Each row is a point. To make a cloud, some directions were put in groups of two or more. Within a group, all points are equally far from the middle, so they leave a hole (a ring in 2 directions, a hollow ball in 3). The other directions are filled evenly. Then the cloud was stretched, turned, moved and blurred a little. Count the holes, and give their numbers of directions, smallest first.
In the rows, zero is written as 128.

Cloud (20 x 3):
[[156 167 192]
 [ 96  77  79]
 [158  74  96]
 [ 65  80  94]
 [ 92 122 190]
 [ 59 164 126]
 [ 61 134 112]
 [177 147 113]
 [153 191 198]
 [125 198  88]
 [113  71 191]
 [ 91 145 190]
 [ 76 182 180]
 [ 67 132 173]
 [169 113 104]
 [ 99  91  79]
 [143 178  89]
 [ 55 144 137]
 [162 110 180]
 [ 65 137 106]]
Holes: 1 (2)

Cloud (31 x 4):
[[133 145  66 113]
 [200 139  80 162]
 [180  92 183 122]
 [181  85  98  64]
 [ 92  49 113 132]
 [180 125  76 174]
 [208 159  80 131]
 [148  96  71  74]
 [122 109 195 156]
 [149  54  87  87]
 [123 103 193  93]
 [133 205 164 132]
 [189 155 142  59]
 [105  50 108 151]
 [145 178 180 172]
 [ 98 101 136 189]
 [194  65 110 149]
 [107 169 103 157]
 [198  62 121 134]
 [222 133 131 161]
 [113 157 171  73]
 [175 144  64 101]
 [149  95  88 186]
 [115  59  87  92]
 [200 153 171 163]
 [174 151  63 130]
 [107 130 170 186]
 [160  88  87 182]
 [164 120  68  78]
 [209 164  97  89]
 [114 184 152 169]]
Holes: 2 (2, 2)

Cloud (56 x 6):
[[130 135 105  99 184 146]
 [ 58 132  73 171  63 142]
 [112 118 110 106 171  51]
 [ 81  77 116 120 168  54]
 [172  90 159  95 108  63]
 [130  90 208 125 118  58]
 [ 11 143 135 126 131 157]
 [109  74 209 123 196  62]
 [ 52 171  83 174  87 184]
 [ 94 127 115 119  68 231]
 [127  60 209  87 161  62]
 [125 154 146 157 148 181]
 [165  85 116 144 128 125]
 [ 55 131 137 137 175 164]
 [ 26 113 142 168 112 128]
 [198 157 197 119 113 103]
 [104  52 140 126 111 143]
 [ 50 106 114 128  42 158]
 [ 85 127 199 108  85 147]
 [ 45  85  91  84 129 142]
 [122  69 212 115 151 126]
 [ 86 125 160 183 139  93]
 [169 175 158 137 152  95]
 [ 38 159  48 105  72 189]
 [ 55 153  53 124  44 156]
 [161  57 203 100 151  67]
 [ 47  78 121  76 141 125]
 [198 139 181 102 179 134]
 [132  72 207 100 129 140]
 [117  54 193 120 152 119]
 [147  70 142  99 187 123]
 [105 158 101 153  39 142]
 [169 147 169 133  60 155]
 [ 79  97  83 140 150 176]
 [103 139 172 107 100 208]
 [ 35 133 112  85 168 120]
 [186 163 156  80  66 159]
 [ 96 166 120 161 157 162]
 [ 13 132 102 152 145 154]
 [ 56  89 104 110 184  93]
 [172  80 229  78 171  72]
 [ 96 125  78  97  59 114]
 [191 102 119 111 125 103]
 [ 93 116 124 185 103 169]
 [ 48 105  85 123 164  84]
 [127  89 159  58 195  87]
 [152 173 107 122 134  92]
 [ 54  98  89  78 113 175]
 [144 119 122  97  47 119]
 [182 161 148 138  81 175]
 [183  77 154 107 111 152]
 [ 86 160 171  71 129 173]
 [129 100 123 158  96  82]
 [191 107 227 113 161  59]
 [ 88  64 178 154 147 104]
 [165  95 118  89  90 101]]
Holes: 1 (6)

Cloud (88 x 8):
[[115 122 128 156 166 158  66  98]
 [115 102 169  81  99 114 125 113]
 [144 135 177 135 143  97 160 135]
 [ 96  38  74 105 183 180 121 110]
 [ 80  93 142  80 151 109 101 198]
 [148 189 181 192  97 168 144 135]
 [ 90  77 120 114  87 118 157 118]
 [126 106 188 121 106 201  43 121]
 [108 102 184 149 150 186  81 205]
 [198  87 165 175 172 182 136  83]
 [ 82  65 103  89 141 102 151 122]
 [141 170 124  98 142  84  80 195]
 [181 182 179  88 137 178 110 169]
 [109 150  84 105 113 173 130 107]
 [194 135  87 136 117 156  84 148]
 [141 125  57 170 197 158 187 133]
 [126  76 108  96 109 158 178 100]
 [ 94 112 218  97 125 160 100 164]
 [ 94 171 122 104 171 118 120 207]
 [ 81 137 140 127 161 165  95 213]
 [146 158 139  95 105 129  54 189]
 [160 107  57 132 181 192 189  85]
 [151  47 132 182 126 232 117  98]
 [ 93  62 145 126 196 155 129  95]
 [ 75 116 101 181 133 131 136 182]
 [131 148 157 203 138 153  84 148]
 [200 113 133 106 151 156 129  72]
 [179 129  83 175 132 183 161  66]
 [102  71 114 212 135 182 117 107]
 [152 147 157 160  80 213  74 169]
 [ 93 101 175  69 122 128 116 166]
 [ 89 118 117 121 139 134 104 230]
 [189 145 136  67 146 169 137 166]
 [192 145 204 119 108 195 118  87]
 [ 72  69  79 114 102 121 134 110]
 [135 167 156 171  64 187  91  93]
 [155  81 183 171 123 202 128  45]
 [143 126  47  99 196 110 185 160]
 [151 146 121 127  91 165  86 204]
 [147 182 159 138  61 155  78 117]
 [161 160 130 104 122 178 171 181]
 [107  95 149 187 106 117 109 169]
 [126 122  49 182 163 129 157 131]
 [ 77  91  80 166 140 144 111  72]
 [204 157 160 116 159 142 139 217]
 [136 187 140  73 126 127 102 169]
 [ 83  87  48 151 141 112 137 156]
 [168 116 123 103 139  97 156  96]
 [ 97 178 110 113  86  97 127 145]
 [143  92 158 173 119 137 181 159]
 [202 160 123 146  94 169  97 107]
 [154 146 175 181 119 142 187 140]
 [160  56 109 149 106 181  94 122]
 [ 85 189 159 137 124 144 123 150]
 [134  99 131 166 184 200  70 161]
 [205  84 144 189 144 202 155  64]
 [134  47  87  89 193 136 158 158]
 [165 164 149 172 179 137 111 137]
 [100  79  37 135 139 130 127 154]
 [102 124  76 100 133 121 112 212]
 [ 71 150 167 153 130 101  81 159]
 [ 71 108 184  98 135 152  92 194]
 [ 72 100  87 155 152 201 119 101]
 [221 106  65 164 165 179 168 116]
 [ 96  97  59  91 191 112  86 138]
 [197 116  72 110 228 133 152 179]
 [106 163 131 102  97  81  73 156]
 [199  96 162 127 199 233 134 121]
 [103 127  63  68 146 127  95 147]
 [ 98  66 154 107 153 200 114  68]
 [183 141  94 129 134 223 118 148]
 [217  64 117 149 142 168 147 109]
 [123  85 152 102 134  88 107 132]
 [141  75 157 167 121 244 171  87]
 [ 63 131 111 159 113 117 134 186]
 [144  61 129 152 142 137 137 190]
 [160  83 182 147 151 249 151 146]
 [103  96 141  73 130 110 156 142]
 [221 113 153 114 132 230 139 141]
 [183 126 152 109 107 113 141 104]
 [138  68 170 149 188 217 142 164]
 [183 168 119  78 156 120 115 203]
 [139  52  92 102 166 168  80 139]
 [179 197 192 141  84 130 121 151]
 [ 80  66  79 111 105 170 123 100]
 [106  93 109 125 199 118  77 185]
 [ 85  65 106  90 110 151 135  88]
 [146  76 127  95 123 144  72 168]]
Holes: 3 (2, 3, 3)
